Each row is a point. Two turns around zero, p and q, are shown by what they do to some points. Write where each new point lands after one turn and then the other. Backwards means that the second turn is done in reverse. Each puzzle has new turns, and all numbers are rounded.

Turn p:
[ 0.69 -2.37] -> [ 2.14 -1.23]
[-1.75  1.51] -> [-2.31 -0.12]
[-0.19 -0.05] -> [-0.10 -0.17]
[1.25 0.91] -> [0.27 1.52]
Turn q:
[ 0.95 -2.10] -> [ 0.62 -2.22]
[0.47 1.62] -> [0.71 1.53]
[-1.41  0.48] -> [-1.32  0.69]
Where do these land?
q, then p backwards: [-0.88  0.06] -> [-0.49  0.73]
q, then p backwards: [ 1.75 -1.73] -> [-0.30 -2.44]
q, then p: [-0.88  1.67] -> [-1.68  0.86]

Turn p:
[-0.04 -1.86 -1.53] -> [ 0.17 -0.74  2.28]
[2.39 0.61 0.36] -> [ 2.31  0.04 -0.94]
[-0.07  0.34  1.33] -> [-0.12  1.12 -0.79]
[ 1.13 -1.44 -0.26] -> [1.28 0.25 1.31]
[-0.74 -0.05  0.55] -> [-0.74  0.55 -0.08]
[-2.66  2.40 -0.45] -> [-2.89 -1.22 -1.79]
Turn q:
[2.78 0.49 0.57] -> [ 1.00  1.70 -2.10]
[-0.07 -1.73  0.23] -> [-1.19 -0.92 -0.88]
[-1.68  0.89 -1.43] -> [-0.38  0.15  2.34]
[ 0.53 -1.46 -0.59] -> [-1.45  0.10 -0.81]
[-0.44 -1.02  0.35] -> [-0.61 -0.94 -0.32]
[-1.12  2.83  0.87] -> [ 2.62 -0.08  1.77]
Where do these land?
q, then p: [ 1.49 -0.07  1.62] -> [ 1.13 -1.78  0.62]
q, then p: [ 0.94 -1.08 -1.54] -> [-1.82 -0.82 -0.68]
p, then q: [-2.05 -1.32  1.94] -> [ 2.08 -0.72  2.21]
p, then q: [-1.75  0.55 -0.86] -> [-0.91 -1.58  0.89]
p, then q backwards: [ 2.10  1.35 -0.22] -> [0.71 0.52 2.35]
p, then q: [-0.72  0.58 -0.94] -> [-0.97 -0.89  0.12]
